Every row gives one point. A path goes straight from each point to the next, and from the last back to the first. The post is the endless flat space through its rows: a point in 2 columns, a line in 3, a plane in 4, and so on, so that a path can go around it. Count how often the path circles the post. Going back the other way cancels.
(in the rows, 128 means zero)

Post:
[[126 117]]
Path (15 x 2):
[[152 130]
 [167 125]
 [134 159]
 [111 139]
 [ 83  95]
 [141  51]
 [139  92]
 [ 86  67]
 [ 65 114]
 [111  76]
 [161 100]
 [141  82]
 [ 85  79]
 [ 60 145]
 [143 193]]
Times around: 0

Post (5 x 6):
[[144 157 212 140 183  52]
 [179 109 139 104 102 200]
 [116 115 106 178 126  98]
 [142 155 101 127 118  74]
 [169 112 123 138  42 179]]
Path, 11 rows:
[[ 94 171 142 122  83 113]
 [102  77 179 129  83 157]
 [145  99 151 120  20  77]
 [102 132 156 165 103  84]
 [145 149 172 160  71 144]
 [149 152 128 204  86 114]
 [198 136  92 101 160 142]
 [176 138 120 127  82  85]
 [159 158 152  75 134  69]
 [111 141 156  86  68 119]
 [133 162  88 135  90 104]]
Times around: 1

Post, 8 rows:
[[113 167 127 230 125 103 113 114 114]
 [197  74 160  79  80 146 156 104  94]
 [ 68 176 135 180 112 105  62 118 169]
 [169  66  68  83 134 125 190 125 185]
 [131  88  77  59 163 165 175 127 126]
 [152 115  50  81 133 122 141 189 153]
 [115 194 197 230  94 154 105 120 155]
 [156  96 156  85 157 107 165 157 135]]
Path (32 x 9):
[[215 108  95 136  90 126 123  92 154]
 [113 162 142  97 118 158 124 144 209]
 [103 143 157 192 159 123 196 123 183]
 [113 149 167 131  95 161 114 164 127]
 [180  75 143 150  87 131 138 103  75]
 [191 110 130 163 157 147 141 120 164]
 [145 133 106 115  78 119  72  64 139]
 [164 147 185 101  77  71 118 129  88]
 [154 122 158 144  37  82 139 185  80]
 [162 143 137 124  37 147 134  98 147]
 [169 145 141  77 113 129 143 117 129]
 [163 112 152  95 184 105 170 165 182]
 [146  69 165 132 153  90 105 186 153]
 [ 62 138 217 135 155 103  83 165 133]
 [186  77  66 201  90 144 121 106 147]
 [100 148 147 174 167 104 106 115 142]
 [142  78 172 182 143 172 143 120 114]
 [106 129 180 182  75 157 150 175 174]
 [129 112 141  11 136 101 170 175 151]
 [101 147 156 111  75 152 144  94 129]
 [ 88 119 206 156 112 129 154 147 227]
 [139  95 145 146 126 114 177 131  77]
 [109 143  95  83 107 122 161 157 116]
 [127 186  92 139 173 106 145 101  74]
 [218 128 167 193 117 100 135  97 131]
 [184  62 128  91 129 151 129 151 161]
 [195  98 129 115  84 153 106 114 146]
 [132 101 113  92 172 133 163  60 175]
 [170 144 143  49 105 120 157 167 182]
 [ 83 143 127 104 110 162 133 126 146]
 [134 114 128 117  63  55  98  93 172]
 [224 138 159  92  88 158 149 128 174]]
Times around: 0

Post:
[[125 169 114 156 116 127 156 110 123  96 114  85 112 107]
 [ 67 114  70 155 152  44 152 176 132  86 124 153 137  82]
 [191 104 131 130 126 171  29 183  93 139 158  75  82 128]
 [147 117 110  86  62 131 125 185 184 148 104 159 119  74]
 [ 84 141 100 105 151 165 119 241  90  73 153  94  51 121]
 [136 156 108  70  37 100 106 142 125 105 152 168 112 146]
 [145 112 105 149 191 118 114 149 170 149 142 124 209 172]
 [113 126  74 123 167 143 136 110 130 159 134 113 185  44]
 [151 112 171 165  86 140 113 114 134 159 175 147 158 130]
 [150  86 135 120 134 183  46 166  98 172  76 122 141 128]
 [129  90 134  55 152 138  57 189 130  99  79 173  38  92]
 [124 102  42 122 109 163  55 186 125  72 146 191 107 137]
 [ 84 142 153 130  60 103 112 169 181  52 150 126 156 139]]
Path, 16 rows:
[[ 92 183 164 119  34 139 115 141  54 138 149 189 132 136]
 [143 103 122 136  92 132 102 173 128 125 171 159 153  58]
 [143  48 166 149 123 155 112 176 161  91 132 126 134 107]
 [123 142 107 134 135 192  93 107 162  76 142  81 131 116]
 [ 54 145 124 120 123 143  81 215 139 124 104 110 108  82]
 [119 102 139 133  53 122  67 183 112 184  65 191 182 125]
 [116 128 125  82 155 207 101 188 154  91 101  98 185 135]
 [142  47 141  95 117 139  94  86 170 112  92 175 142 123]
 [105 116  71  97 115 149  84 151 156  80 157 132 119 126]
 [156 119  81 195  68 125  43 145 118  95 115 175  94 178]
 [129 136 109  85  81 190  46 206  96 126 147 144 120  95]
 [175 144 132  79 154 146 127 143 154 137 193 119 133 105]
 [ 99 116 118  92 145 103 136 149 122 133 132 125 158 141]
 [106  62  81 129 131  31  93 195 156 136 123 110  99  79]
 [170 129 104  91 194 127  58 212 172 127 183  92 110 135]
 [109 169 112 100  90 157  79 148  67 141 156 125 207 125]]
Times around: 3

Post (17 x 18):
[[ 90 159 117 183 135 158  97 154 113 198 159 159  73 144  80  83 150  91]
 [ 87 130 127 115 178 133 107 183 103  96 138 120 127 158 162 181 120 114]
 [175 184 138 103 150  98 138 159 141 103  41 157 104 129 112 185 189 142]
 [105 170 169 130  77  85 158 168  99 110 112 120 128 134 158 165 144 137]
 [154  76  25 109 149 133 238 131 130 111  98  87 101 165 118  53  64 103]
 [174  95 101 127 149 105 142 116 131  96 102  79 154 133 128 154 146 130]
 [160 160 128 120 118 114 124 138 131 110 147 124 128 124  60 135 132  96]
 [174 142 140 160 148 111 148 121 140 107 129 168  76 137 141  94 132  85]
 [132  91 155 131 135 201  96  21 152 192 150 120 126 177  82  80 166 126]
 [132 164 160 163 119  81 108 139 151 118 128 155 137 172 154 103 126 202]
 [ 79 163 144 140 123 184 176 149 123 197 146 144 169 115 171  32 157 157]
 [197 154 117  85 114  80 116 160 186  75  83 117  87 149 129 136 194 133]
 [ 90 142 165 113 131 104 161 146 125 130  68 118 125  98 143  99 146 102]
 [118 147  84 101 111 114 134 116 107 120 102 134 118  83 105 142 112 120]
 [152  78 152 113 139 130 154 172 110 134 143 155  97  63 117 164 137 146]
 [ 89 139 132 150 132 136 142 152 145 123 119 138 132 109 103 173 131  96]
 [133 108 119 126 141 121 131 108 129 210 177 162 146 140 105  99 121  88]]
Path, 28 rows:
[[122  71 102  61 102 128 143 151 113 153 137 141 153  79 156 155 178 111]
 [ 62 188 100 113 123 126 128 200 104 142 181 174  63 140 101 101 151 118]
 [ 70 156 123 184 133 122 159 141  84 133 169 103  94 152 142  94  80 107]
 [136 133 171 175 183 133 153 172 224 177 113 138 169 168 195  40 191 148]
 [185 153 108 124  30 125 172 156 104 182  89 117  95 126  85  98 143 138]
 [172 100 139 143 155 125 151 149 133  85  64 138 109 107 116 138 173  67]
 [151 171 119 132 132 105 124 107 102 114 105 179 122 145 106 151 108  75]
 [173 111 116  98 189 112  67 110 158 191 110 154 178 144 107 154 102 132]
 [117  99  89 126 155  86  57 159 139 102 124 116  56 164 123 149 100 108]
 [179  97  87 147  78 126 133 137 145 114  90 137  72 103 104 126 131 171]
 [143  96 146 109  91 149 182 170 101 101 157 170 140  84 214 120 161 162]
 [ 87 132  95 113 105 136 217 100 106 111 144 149 128 100  98 100 114  69]
 [134 151 175 104 156 125  99 119 128  94 136 167  60 110 138 203 148 161]
 [143  93 149 115 119 111 133 110 143 163 124 121 103 111  58 155  62 114]
 [105 151 128  60 102 110  79 181 132 159 165 135 172 106 121 160 134 101]
 [ 87 163 112 155 136 160 160 189  88 142 139 154 131 186  89 153 158  44]
 [115  95 125  95  90 123 208 115  61 141 100  95  77  97  93 100 124  97]
 [ 95 182 107  94  71  81 203 180  83  88  63  79  76 144 188 127 148 135]
 [157 113 160 176 146  75  97 137 163 172  83 126  92 162 139 172 159 131]
 [168  97 174  92 122 123 105  95 160  76  64 142 100 143 156 172 127 128]
 [234 107 110 112 148 114 108 114 134 106 110 130 130 129  90 146 181 143]
 [172  81 130 133 178 140 135 142  80  61 123  91 122 149  82 188 110 124]
 [153 143 114 138 177  84  78 143 122 162  83 153 197 175 149  96 134 148]
 [ 93 102 141  98 138 173 152 137 164 127 101 133 126 100  99  40 202  77]
 [117  95 135 146 152  82 137 165 179 149 136 141 157 164 163 129 172 184]
 [ 87 117 156  98 208 106 114 120 232 193 118 155 146 158 110  95 134 160]
 [249  95  79  95 174 150  63  96 139 170 192 123 102 148  79 121 112 184]
 [153 130 131 103 169 124 173 103 107 110  83 109 163 108 114 135 116  46]]
Times around: 4

Post (17 x 18):
[[119 120 212 152 114 110  90  86 113 106 162 120 164  74  64 127 140  99]
 [128  90 131  97 140  90 130  90 168 166 103  99 146 133  99 125 129 167]
 [ 82  86 156 128 130  85 107  77 120 103 167  42 174 141 147 128  95 173]
 [108 143 157 140 130 103 189 150  96 113 178 127 138 167 118 178 104 161]
 [169 159 186 103  99  85 137 147  85 129 107  70 139 122 141  94 113 114]
 [117 142 187  79 128  80 137 165 114 193 109 103 108 183 119  66 141  75]
 [121  72  80 131 134 127  38  55 150  75 182 143 213 141 111 138 130 143]
 [154  74 133  60 145 141  99 162 103 133 108 128 185 123 106 149  92 173]
 [112 101 116 124  88 103 145 108 103 164 130  75 111 149  77 120 120 110]
 [ 78  87 163 128 110 110 181  92 156 117  94 127 101 179  99 165 111 132]
 [104  70 143 162 176 109 154 148 105 112 104 178 139 158 100 108 111 112]
 [109 124 159 207 123 119 105 148 110 167  90 140 161 142  99 145 170  81]
 [140 123 104 115 163 172 140 109 134 136 150  80  52 136 151 135 113 131]
 [152 102 104  59 158  79 104 160 173 115 135 174 152 133 132 143  65  78]
 [ 70 123 170 116 162 105 112 150 108 125 101 187  75  87 158 116 116 130]
 [ 98  79 111  47 207 107 124  99  68 157  89 133 221 172  57 119 141  84]
 [144  90 117 102 120 120 154 162  97  90 139  79 153 142  79 157 139 137]]
Path (32 x 18):
[[103 121 149  59 222  62 130 105 130 158 109  91 149  91  48 118  90  67]
 [ 85 177 172 188  67 122 118 191  88 111 156  81 121 149 155 117 162 236]
 [111  94  97  92 185  89 108 129 107 126  89  65 171 170 122 119 101 159]
 [151  71 161 101 166 110 132 140  54 133 201  72  97 123  73  78  34  61]
 [116  87 116  67  96 113 162 123  41  87 108 139 175 156 110 188 112 113]
 [130  89  64  74 181  97 212 125 145 177  57 179  99 181 163 119  79 154]
 [ 34  79 104  52 192  68 133 113 171 137  92  70  96  80 149 135 144 168]
 [ 94  77 131 119 136 159 148 134  59  94 184  90 144 149  76  88  80  65]
 [158 100 120  65 156  87 144 165 118 142 150  94 194 159 111 118 161 170]
 [113 105 158 104 100  74 146 127  81 143 190  98 131 167  94 120 121 102]
 [166 107 119 102 136  43  96 111  94 137 181 116 147 128  85  68  91 112]
 [127 146 219 155  44 102  93  67 106  93 165 140 187 161  74 141  67 168]
 [141 186 135 145 177 148 125 155 162 126 136 152 166 111 147 174 141 178]
 [105 116 160 105 158 104 127 113 132 154 158 101 135 124 116  98 128 139]
 [123 134 162  53 118  46 128 107 210  67  45 127 156 134 127  98 142  66]
 [158 116 136 112 189 102  73 118 106 109  70 103 182 112 138  89  94  70]
 [ 59 107 170 107  69  69 117 104 108 129  66 114 157 210  95 179 161 102]
 [195  67 159 162 108  81 143 167  85 168 153  85 127 157  81  20 152 164]
 [130 120 246  35 166 149 104 137 114 176 161 149 129  86 151 128  91  80]
 [122  74  92 112 144 145 141  81 109 134 193 117 140  90  70 197 107  99]
 [117  81 141  97 135  84 128 149  57 147  74 172 164 157 109  94 108 128]
 [143 130 151 171 112  89  94 188  96 152 120  83 112  96 144 122 117 106]
 [110 147 202 104  98  77 106  88  57  73 165 132 168 171  78 115 123  75]
 [104 162 179 138  32  79  91  97 113 117  28 181 121 145 134 142 179  51]
 [113 100 132 172 123  53 155  97  72 109 186 149 190 142  93  87 121 165]
 [169  98 156 114 109  97 173  97 110 116 102  21  92 113 165  45  62 143]
 [140 158 109 137 150 119 138 163  79 124 130 110 155 124 125 144 126 129]
 [100 113 193 125 184  78 119 160 154 139 116 160 143 154 102 109  64 146]
 [168  86 106 135  94 146 128 134 151 100 159  91 106 159  91 177 112 114]
 [169 107 230 117 154 110 144 170 143 215  81 105 120  96  96 144 146  81]
 [146  48  91  75 128 106 134 130 112  29 112  85  74 173 133 166 102  21]
 [ 53 125 130 107 207  91  91 159 135 107 124 148  75 177 218 147 118 119]]
Times around: 1
